Each row of a before or after table is a point. One or more steps were done to the points. Then noise was added and the rows were shuffled. The steps act on how far a point lies along the listed directions, d1 being the first. Name the steps. A step turns or swaps two directions, mirrors them in a line or flattens them onto one, adds a multiple of one to another, or multiplies one. Angles are multiples of 10 degrees, from the lower direction toward the higher: turns from -170 to 170, lines from 10 to 170 but not 90. Use the fewest steps. Two steps may share a direction if one is a turn and the other turns, adds or multiplies; they go together, in the order done. Otherwise the lowest direction goes first.

Directions:
(1): [-27 -38]
(2): [38 -27]
Before, 9 rows:
[-47 20]
[58 20]
[51 21]
[18 -17]
[13 -19]
[-57 -11]
[-48 2]
[-14 2]
[52 22]
After:
[58 2]
[48 -10]
[41 -27]
[-55 -11]
[-8 21]
[-54 -13]
[-16 19]
[-59 -9]
[14 -5]
Steps: turn d1 and d2 by 170 degrees

Directions:
(1): [-22 -25 46]
(2): [22 41 33]
(3): [48 -31 6]
Before (9 x 3):
[6 16 -16]
[41 3 -81]
[40 -16 24]
[70 34 48]
[21 -27 31]
[3 -23 -6]
[-25 -34 13]
[38 -9 42]
[27 -31 -10]
After (9 x 3):
[7 -17 88]
[40 -7 15]
[1 -89 -28]
[33 -34 -14]
[-12 -6 19]
[22 33 -20]
[36 -16 -24]
[28 -42 -27]
[23 8 7]
Steps: turn d1 and d2 by -170 degrees

Directions:
(1): [42 10 -45 21]
(2): [-48 19 -40 0]
(3): [1 -50 -26 -34]
(4): [16 36 -2 -53]
Before:
[26 13 -6 27]
[-54 -60 32 -25]
[45 2 18 -15]
[-17 -33 -75 -29]
[-30 -34 -55 -5]
[47 3 10 -18]
[36 -17 11 37]
[57 26 2 -25]
[-44 -52 95 -44]
[35 -30 14 19]
[27 -46 -29 -10]
[33 -37 -14 -20]
[-57 29 -61 33]
[7 -6 44 3]
After (14 x 4):
[7 -18 -24 18]
[-75 -26 74 -37]
[4 -19 -29 -12]
[18 24 -7 -11]
[21 13 -6 29]
[14 0 -3 44]
[3 -31 -42 -6]
[2 -7 -5 29]
[16 21 2 -7]
[-14 -51 -46 -9]
[35 44 -14 -20]
[-11 8 33 5]
[-3 -44 -65 -31]
[-65 -56 25 -23]
Steps: flatten d2 and d3 onto the line at 70 degrees

Directions:
(1): [-8 45 -20 -39 -60 28 -1 17]
(2): [-1 -24 -28 -72 25 -6 -12 -36]
(3): [-9 -2 58 -20 -8 19 58 -32]
(4): [17 17 33 -34 5 -62 4 44]
Before:
[-8 -14 -32 11 4 21 -17 -18]
[0 -31 -21 5 47 -33 -19 -10]
[-3 22 26 -7 -10 -4 25 18]
[12 -3 -5 22 16 -47 -20 28]
[-3 29 5 9 -21 7 -9 19]
[-4 23 7 41 -26 21 9 21]
[-9 6 6 -41 -24 25 26 -24]
[-16 14 8 10 -39 19 23 2]
[-3 -4 -19 35 17 8 -25 -3]
[-3 -17 -4 29 13 15 -11 -10]
[10 -20 35 -44 28 -10 18 -20]
[-2 10 34 -35 -19 23 31 -16]
[1 -29 -17 7 28 26 -13 -30]
After:
[-6 -52 -14 61 45 28 -15 -43]
[-5 55 -18 -24 -53 14 -20 34]
[-8 -39 -32 49 49 21 -29 -40]
[27 -29 18 2 66 -103 -21 31]
[-9 35 -37 31 -47 38 -17 25]
[20 -28 82 -11 51 -45 36 -2]
[3 49 26 -21 -30 -24 16 54]
[-19 47 -2 -40 -83 63 34 -8]
[8 -86 18 32 119 -65 -2 -42]
[-5 49 31 -27 -65 37 31 16]
[-8 -69 -16 53 61 57 -4 -77]
[-21 -32 -48 25 6 62 -12 -58]
[-23 46 -27 3 -83 49 8 17]
Steps: multiply d1 by 3; turn d2 and d3 by 40 degrees; multiply d4 by 2.5

Directions:
(1): [-10 -2 13 -21 24 82 42 1 0]
(2): [36 -50 -45 25 -35 16 20 34 19]
Before:
[-27 55 20 -6 19 -24 -9 -33 -21]
[52 -32 -42 44 -41 -101 -42 25 1]
[-30 -2 21 -27 14 36 17 -27 -20]
[32 -36 4 9 -34 -45 -21 17 -6]
[35 -34 -49 32 -29 -39 12 49 20]
[-57 56 64 -52 51 -6 0 -15 -17]
[-16 33 10 -14 23 10 -5 -25 0]
[-27 20 3 -7 -1 -2 -4 -14 -10]
[-5 -11 23 -10 22 30 12 -6 -11]
[0 7 -1 12 -14 -79 -34 -30 2]
[-7 65 39 -51 27 4 10 -24 -22]
[-34 67 73 -27 47 -64 -28 -47 -38]
[-22 54 58 -34 49 -8 -19 -30 -19]
After (13 x 9):
[54 -54 -40 19 -26 18 23 42 20]
[-5 -12 5 -14 17 74 48 -17 9]
[15 -27 -2 14 -10 -31 -15 5 -3]
[34 -66 -50 18 -42 -2 31 67 28]
[21 -13 -36 16 -16 4 4 8 19]
[23 -19 -41 21 -25 33 38 18 6]
[-27 41 56 -45 73 81 31 -25 -27]
[-39 54 44 -28 56 2 9 -14 -13]
[-9 2 54 -34 22 33 10 -11 -22]
[8 -43 -26 11 -38 -34 -8 -1 -7]
[56 -76 -39 20 -24 62 69 46 15]
[-5 -10 -27 7 -23 9 8 5 2]
[61 -23 -43 -1 -45 -6 29 37 15]
Steps: turn d1 and d2 by 170 degrees

Directions:
(1): [20 10 2 57 21 7 -35 -51 25 -42 -38]
(2): [18 -11 45 -42 8 -11 -68 -22 6 -3 49]
(3): [-26 -6 -61 -27 4 22 -39 -2 -54 -42 -5]
(4): [58 -6 24 10 26 -21 29 29 -52 -48 9]
(5): [18 -36 -41 -22 23 16 34 -9 59 -35 38]
(6): [43 -43 -41 -1 -34 -61 -23 3 5 22 -26]
Before (8 x 11):
[46 -24 -5 39 1 -1 13 -25 52 -28 -25]
[29 -1 -49 14 -13 -14 -12 -17 -38 -17 -24]
[-15 -10 -63 -10 -27 8 -24 -4 26 23 -13]
[8 8 -11 45 37 11 -25 -50 0 -43 -21]
[10 28 96 16 -29 -23 55 -2 82 102 32]
[-4 -15 -26 -38 -8 14 -6 3 18 23 28]
[20 -21 -23 -16 11 -35 -48 -19 15 -26 -10]
[27 -14 -39 34 5 -3 -58 -56 0 -13 -32]
After, 8 rows:
[5 19 -19 -16 1 15 38 24 -70 -16 17]
[-18 10 -18 14 7 41 7 -25 51 8 -3]
[18 18 97 -9 -11 -13 -85 -75 87 55 51]
[33 -35 -31 -25 -6 -47 38 41 -54 15 15]
[-40 18 -32 -15 -3 47 0 2 14 7 10]
[9 -9 -17 -29 -3 -2 63 51 -64 29 25]
[-8 8 3 -17 19 -8 70 47 -7 -4 7]
[40 -39 16 -57 -2 -7 26 40 -18 -16 55]
Steps: turn d1 and d6 by 150 degrees; add -0.7 times d1 to d4; mirror d2 and d3 in the line at 120 degrees

Directions:
(1): [-11 21 11 -77 1 51 -5 -49 18 -28 -17 6]
(2): [33 -24 36 -17 7 -19 -70 13 -19 13 -55 28]
(3): [54 39 51 -18 -13 16 28 13 -1 61 23 -12]
(4): [10 -24 -14 -21 -3 24 -53 46 45 -5 41 -50]
Before:
[-11 -18 -15 22 2 -8 -8 12 2 -3 3 -13]
[2 13 -5 2 2 -1 13 -2 9 -6 12 -3]
[-10 6 -7 30 -1 -20 12 -3 -14 -2 -15 26]
[-6 -12 -19 18 -3 -3 -5 18 4 -6 22 -24]
[-8 19 -5 2 0 -2 34 -27 -9 0 -10 17]
[6 7 18 1 -3 2 8 3 -9 15 -12 8]
[-2 -11 -18 8 5 0 -23 15 8 -10 1 -9]
[-6 -9 -6 -16 16 15 -26 -3 11 -17 3 1]
[4 -6 -12 9 3 -13 4 11 -7 8 -1 -5]
[-8 -16 -18 14 -5 -13 -18 22 -4 -8 7 -7]
[-17 2 3 -46 14 19 -29 -10 21 -24 -3 -6]
[-13 -1 -18 10 -1 1 26 11 8 -2 17 -9]
[-3 6 -5 25 5 0 28 8 0 12 12 -11]
[-5 -12 -5 5 8 3 -4 1 -9 -8 -9 6]
After (14 x 12):
[8 -14 -16 39 3 -33 5 30 -14 20 6 -7]
[-5 41 2 -15 -6 19 61 -38 1 7 9 7]
[-8 -32 -28 52 -3 -41 -22 44 -13 -2 10 -6]
[0 -13 -1 5 8 -1 -10 4 -10 -3 -13 9]
[8 6 1 59 -4 -37 21 22 -22 26 -2 19]
[-14 -9 -4 -47 20 31 -41 -24 16 -37 -14 9]
[-28 4 -40 39 -5 -3 62 17 13 -3 48 -23]
[17 7 29 -2 -3 -1 0 8 -12 25 -17 10]
[-19 -22 -44 62 -3 -26 11 36 1 -7 40 -32]
[-7 20 -15 6 0 5 32 -6 15 -11 26 -10]
[-9 9 -22 66 1 -15 60 26 -1 22 43 -25]
[-12 -31 -29 62 2 -33 -3 35 -6 4 12 -16]
[-7 -24 -26 25 8 -14 -32 23 2 -14 -3 -6]
[-34 13 10 -122 17 65 -49 -60 36 -61 -31 6]
Steps: multiply d1 by 3; multiply d2 by 2.5; add -0.7 times d4 to d3

Directions:
(1): [-65 -4 -5 22 15 17 -6 3 39 -31 -22 27 43 66]
(2): [5 16 6 -50 7 31 6 28 16 34 13 20 84 -39]
(3): [34 -9 -14 61 25 21 57 12 33 60 -19 18 -11 6]
(4): [22 -28 -39 -10 -37 -26 28 -9 -41 21 45 1 36 63]
Before, 11 rows:
[16 28 -4 -9 29 69 27 55 73 41 -18 24 68 -24]
[11 23 25 -19 7 25 -18 0 16 -12 15 -2 -35 -58]
[-30 25 14 -16 37 48 -4 12 72 6 -15 48 99 -10]
[45 11 18 -48 -2 -24 -11 10 -6 8 22 1 -24 -41]
[4 -9 -25 -3 12 -14 16 27 3 44 -6 6 75 62]
[38 -1 11 -79 -35 -40 -32 -22 -63 -21 28 -31 -27 -21]
[27 -37 -29 22 -37 -42 26 -9 -44 -20 35 -41 -19 72]
[11 1 2 -28 4 10 33 -13 11 17 -28 18 9 -18]
[-9 -41 -6 3 -51 -63 -13 -30 -63 -31 42 -41 -37 44]
[-52 -26 -33 35 26 14 26 9 25 -17 18 26 65 60]
[9 -14 -3 -34 -44 20 19 11 30 43 10 23 48 20]
After (11 x 14):
[39 19 44 -34 13 -6 -21 -11 -2 -4 -24 -18 -66 -79]
[13 -17 4 -28 -41 -48 -32 -2 -55 -62 18 -63 -52 12]
[-18 -10 36 -2 -25 -45 -49 -28 -30 -58 2 -51 -80 -32]
[47 10 19 -15 21 -7 11 16 14 28 2 5 -31 -49]
[-31 9 -1 -18 26 37 2 10 52 20 -5 43 124 31]
[2 -6 14 -73 -58 8 -16 6 18 16 20 14 44 -5]
[13 -7 -3 -36 0 0 34 -22 3 21 -24 24 21 -6]
[-12 -2 -9 -64 -5 -36 -42 17 -32 4 9 -18 68 39]
[21 7 7 26 29 38 24 7 44 23 9 13 -34 -29]
[20 2 -27 -32 -9 51 31 45 33 46 18 26 108 34]
[-58 -17 -23 -22 9 -9 -16 -2 -17 -54 36 8 65 39]
Steps: turn d1 and d4 by 20 degrees; turn d3 and d4 by 70 degrees
